Every row gives one point. To make a cloud, some directions were put in groups of two or more. Within a group, all points are equally far from the middle, so they leave a hole (a ring in 2 directions, a hollow ball in 3). The other directions are filled evenly. Then the cloud was stretched, turned, moved and blurred a little. Count the holes, and give their numbers of directions, smallest first.

Cloud (19 x 3):
[[-0.018, 0.012, -0.005],
[-0.004, 0.057, 0.051],
[0.049, -0.005, 0.004],
[0.000, 0.024, 0.018],
[-0.012, 0.051, 0.028],
[-0.045, -0.005, -0.004],
[-0.058, 0.021, 0.026],
[-0.025, 0.000, -0.033],
[0.026, -0.009, 0.015],
[0.044, -0.003, -0.020],
[-0.026, -0.025, 0.020],
[0.001, -0.014, -0.031],
[-0.032, -0.036, 0.011],
[0.002, -0.035, -0.022],
[-0.040, -0.020, -0.026],
[0.009, 0.027, -0.020],
[-0.019, 0.071, 0.052],
[-0.034, -0.029, -0.021],
[-0.037, -0.011, -0.041]]
Holes: 0

Cloud (29 x 4):
[[-0.045, -0.016, 0.041, -0.024],
[-0.019, -0.009, 0.039, -0.036],
[0.032, -0.021, -0.003, 0.021],
[-0.030, -0.016, 0.037, 0.033],
[-0.042, -0.051, -0.005, -0.012],
[-0.040, 0.003, -0.022, 0.032],
[0.029, -0.030, -0.006, 0.013],
[0.018, -0.013, -0.028, 0.028],
[0.018, -0.018, -0.027, 0.028],
[-0.010, 0.010, 0.028, 0.052],
[0.014, 0.005, -0.007, -0.044],
[-0.035, 0.016, 0.032, -0.027],
[-0.043, -0.038, -0.002, 0.028],
[-0.040, 0.005, -0.025, 0.016],
[-0.033, 0.001, -0.027, 0.028],
[-0.023, -0.001, 0.037, -0.038],
[-0.038, -0.014, -0.013, 0.047],
[-0.034, -0.042, -0.014, -0.048],
[-0.027, -0.053, -0.012, -0.010],
[-0.036, -0.002, 0.039, -0.034],
[-0.066, -0.033, 0.014, -0.028],
[-0.056, 0.012, 0.026, -0.022],
[-0.028, 0.034, 0.022, 0.017],
[0.007, -0.049, -0.014, -0.011],
[-0.060, 0.017, 0.017, -0.011],
[0.020, -0.034, 0.013, -0.024],
[-0.045, -0.008, 0.011, 0.054],
[-0.045, 0.011, 0.009, 0.053],
[0.021, -0.031, 0.017, -0.013]]
Holes: 2 (2, 2)

Cloud (49 x 6):
[[0.033, -0.030, 0.027, 0.039, -0.002, 0.015],
[-0.016, 0.001, -0.005, 0.015, 0.032, 0.050],
[0.004, -0.065, -0.032, 0.026, -0.003, -0.024],
[-0.016, 0.012, -0.005, -0.026, 0.004, 0.028],
[-0.020, -0.007, -0.006, -0.026, -0.010, 0.029],
[-0.027, -0.024, 0.025, 0.010, 0.031, -0.051],
[-0.043, -0.067, -0.033, 0.013, 0.026, 0.002],
[0.013, -0.014, -0.069, 0.003, 0.000, -0.020],
[0.031, 0.010, -0.002, 0.032, 0.036, -0.017],
[0.001, -0.058, -0.005, -0.008, 0.023, -0.045],
[-0.049, -0.053, -0.008, -0.024, 0.044, 0.015],
[0.000, -0.043, -0.017, -0.044, 0.002, -0.044],
[0.027, -0.037, -0.047, -0.034, 0.001, -0.023],
[-0.035, -0.036, 0.037, 0.032, -0.008, 0.028],
[-0.042, -0.030, 0.034, 0.025, -0.015, -0.039],
[-0.027, -0.021, -0.020, -0.049, 0.003, 0.014],
[0.020, -0.009, -0.048, -0.056, 0.033, -0.030],
[0.018, -0.016, 0.005, 0.061, 0.012, 0.019],
[0.023, -0.056, -0.015, 0.004, 0.027, 0.029],
[-0.004, 0.026, 0.001, -0.010, 0.048, -0.046],
[-0.017, -0.022, 0.014, -0.035, -0.015, 0.011],
[0.004, -0.004, 0.038, -0.007, -0.024, -0.013],
[0.029, -0.017, 0.007, -0.032, -0.012, 0.003],
[-0.004, 0.023, 0.018, 0.003, 0.045, -0.034],
[-0.006, 0.011, -0.057, 0.017, 0.010, -0.012],
[0.052, 0.029, -0.015, 0.001, 0.015, 0.017],
[-0.039, -0.009, -0.057, -0.033, 0.047, -0.008],
[-0.034, -0.031, 0.015, 0.058, -0.003, -0.001],
[0.006, -0.039, 0.045, -0.003, 0.008, 0.006],
[0.002, -0.016, -0.054, -0.020, 0.004, 0.044],
[0.004, -0.040, -0.015, -0.011, 0.050, -0.041],
[0.039, 0.012, -0.018, 0.023, 0.030, 0.040],
[-0.023, -0.064, 0.006, -0.039, 0.005, -0.026],
[0.023, -0.046, -0.024, 0.004, 0.037, 0.039],
[-0.035, -0.014, 0.032, 0.037, 0.016, 0.018],
[-0.004, 0.012, -0.013, 0.026, 0.028, 0.047],
[0.006, -0.013, -0.054, -0.010, 0.041, 0.054],
[0.048, -0.009, -0.001, 0.013, -0.029, 0.015],
[-0.027, -0.059, 0.004, 0.018, 0.003, 0.049],
[-0.012, 0.024, -0.038, 0.026, 0.019, -0.001],
[-0.037, -0.028, 0.040, 0.038, -0.022, -0.007],
[0.026, -0.007, -0.011, 0.033, 0.028, 0.047],
[-0.010, 0.002, -0.037, -0.015, 0.029, 0.053],
[0.028, -0.031, -0.043, -0.043, 0.005, -0.020],
[-0.034, -0.031, 0.029, 0.050, -0.025, 0.003],
[0.008, 0.006, -0.024, 0.051, 0.030, 0.006],
[-0.001, -0.043, 0.044, -0.009, 0.007, 0.006],
[0.020, -0.065, -0.038, -0.007, -0.010, 0.003],
[-0.046, -0.049, -0.006, -0.031, 0.052, -0.018]]
Holes: 3 (2, 2, 2)

Cloud (80 x 8):
[[-0.016, -0.018, 0.026, -0.030, -0.022, 0.019, -0.054, -0.008],
[0.034, 0.015, -0.043, -0.008, 0.038, -0.008, -0.003, 0.022],
[0.006, 0.028, -0.038, -0.048, -0.009, 0.003, 0.026, 0.040],
[-0.068, -0.010, -0.001, -0.004, -0.022, -0.037, 0.001, -0.006],
[-0.029, 0.038, -0.048, -0.006, 0.026, -0.049, -0.015, -0.022],
[-0.015, 0.025, -0.024, 0.016, 0.002, -0.021, 0.048, -0.028],
[-0.003, -0.011, -0.065, 0.017, -0.023, -0.016, 0.002, -0.019],
[-0.020, 0.029, -0.024, 0.020, 0.039, -0.019, 0.025, 0.017],
[-0.011, -0.013, 0.059, -0.028, 0.006, -0.016, 0.014, 0.018],
[0.024, -0.002, -0.023, -0.034, -0.015, 0.019, 0.050, 0.049],
[0.023, 0.008, -0.059, -0.020, 0.039, -0.041, 0.023, -0.002],
[0.013, -0.045, 0.000, -0.030, -0.022, -0.034, -0.034, 0.000],
[-0.034, 0.005, -0.003, 0.012, -0.001, -0.071, -0.035, -0.027],
[-0.018, 0.039, -0.037, -0.008, -0.044, -0.004, -0.038, 0.012],
[0.033, 0.010, -0.041, -0.012, -0.001, 0.002, 0.059, 0.011],
[-0.023, -0.044, 0.006, 0.025, -0.019, -0.045, -0.002, -0.007],
[0.027, 0.024, 0.007, -0.034, 0.003, -0.042, 0.022, 0.050],
[0.036, 0.008, -0.049, 0.002, 0.036, -0.020, 0.002, 0.044],
[-0.040, -0.007, 0.006, 0.003, -0.065, -0.019, 0.018, 0.025],
[-0.030, -0.027, 0.032, -0.012, -0.047, 0.010, -0.021, 0.018],
[-0.002, 0.040, -0.005, 0.025, 0.000, -0.013, -0.068, 0.036],
[0.003, -0.012, -0.015, 0.012, 0.034, -0.032, 0.055, 0.003],
[-0.018, -0.053, 0.007, -0.010, -0.022, 0.016, -0.002, 0.044],
[0.018, 0.008, -0.062, -0.019, 0.016, -0.043, 0.026, -0.031],
[-0.020, 0.034, -0.036, -0.016, 0.003, -0.005, -0.011, -0.066],
[-0.071, 0.029, 0.005, -0.033, -0.006, -0.022, 0.010, 0.019],
[0.001, -0.006, 0.033, -0.036, -0.027, -0.038, 0.073, 0.007],
[-0.013, 0.012, 0.022, -0.001, -0.056, -0.053, 0.043, -0.005],
[-0.027, -0.012, 0.051, -0.003, -0.030, -0.011, -0.021, 0.053],
[-0.007, -0.027, -0.016, -0.013, -0.009, -0.075, -0.033, -0.009],
[-0.014, 0.035, 0.039, 0.041, -0.019, -0.002, -0.041, 0.009],
[-0.047, 0.029, -0.022, -0.027, -0.033, -0.040, -0.009, 0.037],
[0.008, 0.012, -0.008, 0.003, -0.036, 0.036, -0.031, 0.037],
[-0.016, 0.031, 0.063, -0.016, -0.019, -0.018, -0.060, 0.044],
[-0.024, -0.005, -0.001, 0.038, -0.017, -0.050, -0.003, -0.034],
[-0.032, -0.050, -0.019, -0.014, -0.048, -0.004, 0.002, 0.017],
[0.010, -0.039, -0.017, -0.018, 0.004, -0.028, -0.043, 0.021],
[-0.004, -0.004, -0.017, -0.071, -0.004, -0.022, 0.023, -0.008],
[-0.019, 0.051, -0.073, -0.005, 0.003, -0.020, 0.000, 0.016],
[0.007, 0.022, -0.004, 0.024, 0.020, -0.019, 0.034, 0.039],
[-0.033, 0.011, -0.033, 0.046, -0.037, 0.017, -0.012, 0.014],
[-0.054, 0.028, -0.011, -0.019, 0.007, -0.053, -0.046, -0.031],
[0.024, 0.008, -0.025, -0.030, -0.007, 0.021, 0.004, 0.069],
[0.007, 0.008, 0.009, 0.028, -0.007, -0.020, 0.000, 0.075],
[-0.007, 0.006, 0.030, 0.016, 0.034, -0.033, -0.043, 0.007],
[-0.025, -0.033, -0.040, -0.033, -0.047, -0.009, -0.015, 0.032],
[-0.040, -0.021, 0.048, -0.003, -0.032, -0.005, -0.030, 0.022],
[0.017, -0.047, -0.027, -0.020, 0.012, -0.015, -0.027, 0.033],
[0.021, -0.007, 0.013, 0.037, -0.022, -0.002, -0.003, 0.006],
[0.006, -0.025, -0.019, -0.036, -0.013, 0.003, -0.021, 0.086],
[0.002, 0.023, -0.043, 0.001, 0.046, 0.009, -0.042, 0.033],
[-0.031, -0.004, 0.044, -0.020, 0.001, 0.006, -0.002, 0.049],
[-0.024, 0.037, -0.008, 0.000, 0.051, -0.031, -0.004, -0.003],
[-0.028, 0.012, -0.041, 0.045, -0.013, -0.056, -0.008, 0.016],
[-0.027, -0.049, -0.006, 0.006, -0.007, -0.045, -0.019, 0.067],
[-0.025, -0.032, -0.012, 0.006, -0.019, -0.050, 0.032, -0.040],
[-0.008, 0.017, -0.008, 0.026, 0.041, -0.015, 0.009, 0.027],
[-0.035, 0.000, -0.006, 0.009, -0.067, -0.005, 0.018, 0.023],
[-0.002, -0.015, -0.046, 0.019, 0.026, -0.022, -0.047, 0.047],
[0.020, 0.030, 0.035, 0.026, 0.003, -0.038, -0.035, 0.025],
[-0.010, -0.020, 0.027, -0.014, 0.030, -0.035, 0.019, 0.020],
[-0.026, 0.020, -0.006, -0.046, 0.044, -0.010, -0.031, 0.024],
[0.000, 0.039, -0.016, -0.030, 0.028, 0.005, -0.002, -0.062],
[-0.049, -0.041, -0.007, 0.009, -0.028, -0.045, 0.008, 0.007],
[-0.013, 0.005, -0.052, 0.021, -0.001, -0.056, -0.035, 0.000],
[-0.005, 0.029, -0.015, 0.019, 0.045, -0.014, -0.036, 0.037],
[-0.019, -0.020, -0.017, -0.005, -0.071, -0.010, 0.032, 0.023],
[-0.017, 0.049, 0.005, 0.027, -0.017, -0.049, -0.058, -0.013],
[-0.007, 0.020, 0.003, 0.012, -0.040, -0.074, 0.035, 0.007],
[-0.010, -0.001, 0.003, -0.051, 0.018, 0.030, -0.040, 0.020],
[0.026, 0.026, -0.046, -0.019, -0.013, -0.025, 0.036, -0.020],
[0.018, -0.002, 0.033, 0.025, -0.041, -0.002, 0.000, 0.022],
[-0.017, -0.003, -0.049, 0.024, -0.020, 0.009, -0.028, -0.016],
[-0.008, -0.023, 0.004, -0.038, -0.014, 0.025, -0.040, 0.035],
[-0.009, -0.021, -0.052, -0.012, -0.066, -0.005, 0.022, 0.042],
[-0.030, 0.007, -0.007, 0.018, -0.005, -0.051, 0.021, -0.050],
[-0.017, -0.033, 0.031, -0.024, -0.057, -0.053, 0.036, -0.022],
[-0.008, 0.016, -0.017, 0.024, -0.044, -0.014, 0.010, -0.031],
[0.023, 0.003, 0.000, -0.012, -0.020, 0.033, 0.016, 0.048],
[-0.029, 0.038, 0.019, 0.039, -0.035, -0.022, -0.024, -0.031]]
Holes: 3 (2, 2, 2)
